Each row of a before or after table is a point. One or more steps were done to the points. Then noise was added and the rows were shuffled. The steps act on columns, c1 being the first. Write out the steps. A step turns or swaps two columns, mirrors them in a line or flattens them onto one, adds a multiple of one to another, or multiplies or shifts one. Angles are multiples of 10 degrees, from the lower column toward the higher: turns from -170 to 170, lines from 10 to 170 but not 90. Use the fewest steps. Two steps may share a column if one is a turn and the other turns, adds or multiplies; they go together, in the order done. Otherwise the lowest column goes first.
In the rows, zero is written as 128.

Before (13 x 3):
[[141  83  64]
 [127 104  76]
 [167  83  63]
 [129  89  69]
 [127 114  73]
 [156 172 186]
 [182 168 149]
 [152  92  84]
 [131  78  76]
 [172  65  47]
 [146  92 149]
 [160 190 184]
 [139 142 182]]
After (13 x 3):
[[141 179 144]
 [129  56 134]
 [182 161 107]
 [144 127 168]
 [124  70 126]
 [171  26 140]
 [140  50 136]
 [127  53 148]
 [152  70 136]
 [155 202 117]
 [127  74 110]
 [167  48 135]
 [164 210  99]]
Steps: turn c2 and c3 by -60 degrees

Before (13 x 8):
[[133 110 165  45 192 146 182 117]
 [175 169  82 112 105  49 152 112]
 [125 125 133 113 151 108 205 142]
 [171 111 151 128 130 120 124 112]
 [169 183 115 126 166 137 105 188]
 [122 156 172 122 123  87  62 103]
 [ 83 146 101 171 158 127  21 142]
 [129 169 153  89 154  94 103 129]
 [235 172  50  16 185  90 112 111]
 [112 156 160 124  92 196 128 122]
 [161  73 110 111 136  56 144 130]
 [134 128 159  22 144 136 160 124]
 [179 151 125 133 124 112 127  70]]
After (13 x 8):
[[126 125 107 148 110 139 206 142]
 [112 157 162  90 131  60 127 121]
 [161  73  83 132 108 189 144 128]
 [129 168  84 146  86 131 102 131]
 [176 169 100 101 116 210 152 113]
 [169 114 110 129 129 112 124 112]
 [169 182 128 163 120 143 104 187]
 [123 155  75 120 122 116  62 101]
 [ 83 145 142 164 164 152  21 142]
 [179 150 131 126 133 129 128  69]
 [236 173 153 164   8 208 112 112]
 [135 128 117 124  22  98 160 124]
 [132 109 121 176  35  86 182 117]]
Steps: add -0.3 times c8 to c6; turn c3 and c6 by -130 degrees; mirror c4 and c5 in the line at 40 degrees

Before (14 x 11):
[[130 136 149 114 137 118  91 101 150 129 170]
 [156 194 149 137  80 128  85 189 119  99 165]
 [ 95 165 169 167 174  42  86 147 106 122  72]
 [ 99 173 107 112  96 111 116  55  50  83 168]
 [154  95 150 109 122 182 109  83  75  78 150]
 [143 157  79  75 185  83 101 169  91 170 145]
 [108 103  55 164 187  84 196 151 182 150 158]
 [100  86  35  55 122  85 123 115 182 116  84]
 [100 182 113 142  79 132 148  96  79 166 161]
 [164  57  41 185 193 170 109 107 129 205 156]
 [ 30 170 171 121  54 139 151 128  87 182 146]
 [144 184  59  97 155  50 189 100 126 207 119]
 [149  80  66 103  83  74 133 148 127 162 185]
 [163 130  73 100 151  86 208  44 106  82 112]]
After (14 x 11):
[[118 123 170 169 117  44 138 146 105 168 201]
 [135 128 151 111 123 182  87  81  76 159 104]
 [134 130 149 115  98 114 142 105 151 161  94]
 [151 142  80  78  68  81 179 170  92 137 143]
 [125 128  68 102 141  75 155 149 126 112  54]
 [ 71  96 171 118 184 139 171 125  87  88  74]
 [155 146  73  98 115  84  57  44 107  66 153]
 [102 112  52 162  65  85 128 153 181  57 132]
 [177 157 150 139 147 124 116 189 120 178  68]
 [125 125 109 113 133 113  92  51  49 158  77]
 [128 126 118 142 155 132 158  94  81  98  71]
 [123 129  43 185  56 174 204 107 132 119 135]
 [ 94 109  36  54 159  87 123 115 182 139 160]
 [162 148  58  97 107  53 181 104 126  48 149]]
Steps: flatten c1 and c2 onto the line at 30 degrees; turn c5 and c11 by 150 degrees; turn c7 and c10 by -110 degrees

Before (10 x 18):
[[ 72 149 134 166 114 158 161 100  88 122  48 173 109 173 126 134 150 175]
 [140 111 160 212 249 126 184 195 122 116 120 128  95  79 158 121  50 118]
 [130 157 113 134 136 138 119 143 161 177 134 140 104  90  92 164  64  68]
 [151 152 116 171 137 180 156 125  96  87  57 163 150 125 171 171 157 158]
 [156 154  64 166 147 122  59 120 180 177 116 137 114 120 136 129  52 108]
 [141 208 115 142 164 132 109 104 136 172 151 117 109 132 116 102  99  86]
 [162 151 127 137 149 141  99  50 138 161 129 153  79 100  93 122  75 107]
 [ 90 102 104 129 163 176 145 121  48  97  82 179 103 187 147 174 180 150]
 [108 179 100 130 117 108 135  99  65  99  90 193  92 159 141 183 140 163]
 [139 140 123  97 120 157 153 140  39 108  20 181  78 212 153 166 143 139]]
After (10 x 18):
[[105 179 127 128 120 110 136  99  62  98  90 205 175 160 138  99 139 163]
 [161 152  78 137 143 140 100  52 137 160 129 152 166 102  91 142  76 106]
 [ 75 149 101 164 116 157 161 100  87 122  48 171 137 170 125 139 151 176]
 [150 150 166 173 135 179 157 126  95  86  57 175 119 125 171  98 156 157]
 [ 91 102 130 128 152 176 145 123  49  97  82 192 164 186 147 103 182 149]
 [138 111  52 213 213 126 185 199 121 115 118 122 133  80 158 135  50 115]
 [158 154 191 164 144 118  59 119 182 178 114 136 181 117 136 131  52 107]
 [143 210 124 143 151 133 109 103 137 170 152 107 150 132 116 148  97  87]
 [139 140  83 100 121 156 152 142  39 108  18 192 171 210 155 111 146 134]
 [129 154 121 135 135 134 118 144 163 178 135 152 157  90  93  99  64  65]]
Steps: turn c3 and c13 by -140 degrees; multiply c3 by 1.6; multiply c5 by 0.7; mirror c12 and c16 in the line at 10 degrees
